Every row gives one point. The ring and each string are closed loops that go straight from each point to the next, and from the last back to the first. Before rounding, they use only three directions, however many columns there are. Count how often each string passes through the ring. Passing back the other way cancels.

Ring, 6 rows:
[[-2.6  6.5  1.5]
 [-5.3  2.1 -4.1]
 [-6.4 -2.9 -6.1]
 [-2.6 -1.3 -1.2]
 [-0.7  3.2  4.4]
 [-1.3  6.1  5.3]]
String, 23 rows:
[[ -2.8   2.9  -1.6]
 [ -6.1   0.2  -2.2]
 [ -9.7  -3.7  -8.8]
 [ -7.7  -4.4 -10.4]
 [ -5.7  -3.4  -7.5]
 [ -7.9  -5.0  -6.3]
 [ -6.8  -2.8  -3.4]
 [ -2.6   0.1  -1.6]
 [ -3.3   0.2  -0.8]
 [ -3.5  -1.5   0.0]
 [ -0.4   0.4   2.9]
 [ -4.0   0.0   2.2]
 [  2.1   4.6   7.9]
 [ -2.5   3.0   5.4]
 [ -3.3   2.7   1.9]
 [ -2.8   3.3   1.8]
 [ -3.8   4.5   3.6]
 [ -0.9   9.1   6.1]
 [  1.4   9.8   4.3]
 [ -2.2   5.1   1.0]
 [ -5.5   3.3  -0.6]
 [ -7.2   1.5  -2.1]
 [ -5.0   1.8  -1.7]]
Times through: 1
String (28 x 3):
[[-5.7  0.3 -2.7]
 [-7.1 -1.0 -2.9]
 [-4.4  0.2 -3.4]
 [-5.0 -0.1 -2.6]
 [-7.6 -3.4 -4.9]
 [-6.9 -6.3 -7.6]
 [-2.3 -3.2 -4.9]
 [-1.4 -1.6 -2.5]
 [-1.6 -2.9 -1.6]
 [-1.4 -1.5  0.2]
 [ 3.7  2.2  3.4]
 [ 1.0  3.2  2.7]
 [-3.5  1.4  0.7]
 [-3.7  1.4  2.2]
 [-0.8  4.2  6.5]
 [ 2.1  7.7  9.5]
 [ 2.5  8.5  7.6]
 [-2.3  3.8  2.0]
 [-4.2  2.5  0.9]
 [-4.2  5.2  3.5]
 [-1.2  9.9  5.4]
 [-4.0  6.8  2.4]
 [-5.4  3.4  0.0]
 [-5.3  2.2 -0.8]
 [-3.9  3.2 -1.0]
 [-1.7  5.7 -2.3]
 [-3.3  4.2 -4.9]
 [-3.1  2.7 -3.1]]
Times through: 2

Ring, 7 rows:
[[-5.7  2.5  1.2 -6.5 -2.9  3.9 -7.2 -3.3]
 [-2.1  3.4  1.3 -8.7 -2.2  6.0 -7.7 -2.5]
 [ 4.2  2.8  0.9 -6.9  0.6  4.0 -2.6 -0.3]
 [ 6.1  1.1 -0.3 -2.2  1.9 -1.7  3.4  0.4]
 [ 5.0 -0.4 -0.8  1.7  2.6 -5.5  7.1  0.7]
 [ 2.0 -0.1  0.6  0.0  2.3 -1.8  3.7  0.6]
 [-2.9  1.2  1.2 -3.4 -0.3  1.8 -2.5 -1.4]]
String:
[[  0.0   0.8   0.4  -2.0   0.4  -0.7   0.5  -0.9]
 [  5.2   0.9   2.6  -3.2   4.8   4.6   1.7   3.0]
 [  3.8   0.4   2.3  -2.0   4.4   3.2   2.3   2.6]
 [  4.7   0.9   3.1  -3.6   5.0   5.9   1.0   3.3]
 [  2.2   1.4   1.7  -4.1   2.1   3.5  -0.7   0.8]
 [ -2.4   1.0   0.2  -2.5  -1.0  -0.8  -1.2  -2.1]
 [ -8.4   1.0  -0.4  -2.1  -4.1  -2.5  -3.8  -4.8]
 [ -4.1   1.5   0.2  -3.6  -2.3  -0.1  -3.3  -3.0]
 [  0.3   1.9   1.1  -5.0   0.2   3.0  -2.6  -0.8]
 [ -5.4   1.9  -0.3  -4.3  -3.7  -0.6  -4.6  -4.2]
 [ -7.6   4.1   1.0 -10.3  -5.5   6.4 -12.3  -5.3]
 [  0.4   4.5   2.6 -12.0  -0.9  11.1 -10.1  -1.2]
 [  3.8   3.3   2.4  -9.0   1.5   8.5  -5.2   0.7]
 [  3.6   2.5   1.7  -6.8   1.5   5.6  -2.9   0.5]
 [  6.1   3.9   2.6 -10.6   2.0  10.3  -5.8   1.3]
 [  6.7   3.4   2.7  -9.4   2.9   9.6  -4.2   1.9]
 [  3.7   2.4   1.6  -6.5   1.5   5.1  -2.5   0.5]
 [ -1.2   1.9  -0.1  -4.4  -1.8   0.0  -2.7  -2.6]
 [ -2.5   2.1  -0.2  -4.9  -2.7   0.1  -3.8  -3.3]
 [  0.7   2.6   1.3  -6.8  -0.2   4.7  -4.3  -1.0]
 [  1.7   3.3   2.5  -9.0   0.8   8.7  -6.3   0.0]
 [ -7.0   3.8   1.8 -10.1  -4.2   7.8 -11.8  -4.2]
 [ -9.3   2.9   1.0  -7.5  -5.0   4.3 -10.1  -5.1]
 [ -6.2   2.5   2.1  -7.2  -2.2   6.2  -8.3  -2.7]
 [ -0.7   2.0   2.3  -5.9   0.9   5.9  -4.1  -0.1]
 [ -0.2   1.3   1.0  -3.6   0.4   1.6  -1.3  -0.8]
 [ -4.3   0.4  -0.6  -0.7  -2.0  -3.9  -0.1  -3.1]
 [ -3.7   0.2  -0.6   0.0  -1.6  -4.4   0.9  -2.8]]
Times through: 1
String:
[[  9.4  -0.4   1.2   0.7   6.5  -0.6   8.0   4.2]
 [  5.0  -1.6  -1.2   4.7   3.4  -8.7  10.4   1.1]
 [  2.0  -1.1  -1.9   3.8   0.8  -9.5   7.9  -1.0]
 [  1.4  -0.1  -1.4   1.3   0.2  -6.6   4.9  -1.4]
 [  3.2   1.2   0.6  -3.1   1.5   0.6   1.0   0.2]
 [  5.3   1.1   0.4  -2.7   2.4   0.1   2.5   0.9]
 [ 12.4   1.7   1.0  -4.2   5.3   2.6   4.4   3.6]
 [ 10.5   2.5   0.6  -5.9   3.3   3.1   1.6   1.9]
 [  2.6   2.4  -0.5  -5.4  -1.1   0.2  -1.8  -1.9]
 [ -0.7   1.5  -0.2  -3.3  -1.3  -1.0  -1.2  -2.2]
 [  3.6   2.6   1.7  -7.0   1.4   5.7  -3.1   0.5]
 [  4.7   3.7   2.8 -10.3   1.9  10.4  -6.1   1.1]
 [  3.7   4.1   2.9 -11.2   1.2  11.3  -7.6   0.6]
 [  0.3   5.1   2.7 -13.7  -1.6  12.6 -12.0  -1.6]
 [ -5.0   2.4  -0.7  -5.3  -4.5  -0.6  -5.5  -4.8]
 [ -1.4   1.7  -0.1  -4.0  -1.6  -0.2  -2.3  -2.5]
 [  3.9   2.7   1.8  -7.2   1.6   6.1  -3.1   0.6]
 [  7.2   3.9   2.4 -10.5   2.3   9.9  -5.1   1.5]
 [  5.8   3.0   0.5  -7.3   0.7   3.7  -2.2  -0.2]
 [  1.9   1.4  -0.9  -2.7  -0.8  -2.6   0.8  -1.9]
 [ -0.5   0.9  -1.0  -1.5  -1.3  -3.9   1.0  -2.5]
 [  5.3   1.3   0.8  -3.3   2.5   1.2   1.8   1.1]
 [  9.8   0.7   0.8  -1.7   5.2   0.3   5.8   3.2]
 [  8.3  -1.5  -1.6   4.8   4.2  -9.3  12.1   1.8]
 [  0.8  -1.2  -2.3   4.2   0.1 -10.6   7.8  -1.7]
 [ -0.8  -1.1  -2.3   4.1  -0.7 -10.6   6.8  -2.4]
 [ -1.2   0.1  -1.1   0.5  -1.0  -5.6   2.7  -2.3]
 [  3.9   1.2   1.1  -3.2   2.4   1.8   1.1   0.9]]
Times through: 5
